Each point is reached from the start by the listed moves, each made once or not at all, plus a little noise. Is the number of moves made odd or even? Then give how often each move was made.
In the rows, zero is written as 128.

Moves:
(1): [102 155 106]
(2): [125 160 164]
(3): [216 121  85]
Start: [124 142 111]
Points:
[183 194  82] => odd (1, 1, 1)
[183 166  48] => even (1, 0, 1)
[123 141 112] => even (0, 0, 0)

Moves:
(1): [120 138 138 135 123 110 128 142  88]
(2): [114 148 127 135 147 117 126 137 146]
(3): [134 152 183 157 118 131  91 140 136]
(4): [131 115 119 170 132 115 127 133 123]
(5): [118 122 116 126 171 144 121 152 126]
(6): [110 118 133 131 151 155 122  83  93]
(7): [109 125 183 146 151 136 149 128 127]
(8): [ 99 137 127 166 107 163 140 127 138]
(9): [163 136 132 136 127 124 159 136 121]
Start: [118 112 126 125 153 109 129 141 140]
Points:
[122 160 176 249 147 119 133 174 167] => odd (0, 1, 1, 1, 0, 0, 0, 1, 1)
[ 79 146 231 211 147 155 124 152 158] => odd (0, 0, 1, 0, 0, 0, 1, 1, 0)
[ 88 136 134 229 173 126 164 134  80] => even (1, 1, 0, 1, 0, 1, 0, 1, 1)
[ 74 149 179 203 214 134 184 196 120] => even (1, 1, 0, 0, 1, 0, 1, 1, 1)

Moves:
(1): [141 146 125 135 128 108 119 130 161 123 146 139 133 128 130 129 110 120
 122 125]
(2): [136 147 115 115 149 126 130 122 125 121 135 132 109 120 138 132 148 129
 116 125]
(3): [125 121 131 140 118 115 131 146 136 151 132 133 145 118 131 133 145 119
 130 133]
(4): [141 117 120 122 134 125 122 135 132 136 136 130 113 115 129 127 144 126
 139 127]
(5): [127 133 122 130 112 119 123 104 122 145 141 125 143 149 117 120 126 133
 135 138]
(6): [131 126 113 144 122 123 120 116 126 110 144 140 118 120 151 120 122 130
 132 118]
(7): [124 116 117 129 139 127 133 128 124 126 131 135 146 117 134 130 133 128
 140 138]
(8): [126 128 133 129 136 150 146 125 146 102 129 145 139 125 126 115 110 140
 114 118]
(9): [104 124 119 121 124 153 104 130 131 123 117 131 114 128 117 127 124 147
 105 151]
(10): [134 115 126 133 121 138 128 152 137 122 139 134 130 138 136 126 116 118
 138 147]
(11): [133 109 135 134 132 110 140 123 120 118 136 156 123 136 171 123 109 116
 148 111]
(12): [123 137 138 135 145 130 151 129 132 112 103 127 136 133 140 149 138 139
 133 120]
(13): [102 122 126 130 140 156 139 130 127 125 144 119 110 126 144 129 113 128
 124 123]
(14): [120 124 124 127 129 112 131 127 134 119 134 122 133 129 122 120 127 117
 141 129]
(15): [152 127 160 136  86 150 120  91 143 123 112 118 141 147 141 106 121 122
 129 127]
(16): [132 128 125 121 135 123 126 141 118 140 130 135 128 123 145 117 127 132
 133 120]
(17): [118 124 140 114 150 118 129 154 122 132 154 128 128 112 134 135 143 132
 133 113]
(18): [117 132 119 143 125 109 118 126 131 126 132 119 140 147 127 142 126 111
 114 103]
(19): [155 114 154 148 137 142 121 125 112 123 114 128 116 123 127 109 126 153
 120 126]
(20): [115 119 123 121 120 124 128 122 117 132 123 123 130 130 130 134 129 149
 116 137]
Start: [120 117 124 141 142 117 130 117 138 128 122 125 135 113 133 111 104 139
 138  94]
Points:
[ 92 103  87 169 197  46 127 180 170  88 193 191 153 101 249 129 110 118
 162  64] => odd (1, 1, 1, 0, 0, 1, 1, 0, 1, 1, 1, 1, 0, 1, 0, 1, 1, 1, 0, 0)
[134  80 102 173 178 101  71 174 151 109 183 165 124  84 186  93  92 156
 135  86] => even (1, 0, 0, 1, 0, 1, 1, 0, 1, 1, 0, 0, 0, 0, 0, 1, 1, 1, 1, 0)
[105  86 133 212 168  57 143 124 145 100 156 154 140 118 246 108  65 150
 145  29] => odd (1, 0, 1, 0, 0, 1, 0, 0, 0, 0, 1, 1, 1, 1, 0, 1, 0, 1, 1, 1)
[128 122 145 160 127 149 155 106 154 146 133 124 151 143 204  99 113 138
 151 104] => even (0, 1, 1, 0, 1, 0, 0, 0, 0, 1, 0, 1, 1, 0, 1, 1, 0, 0, 0, 0)
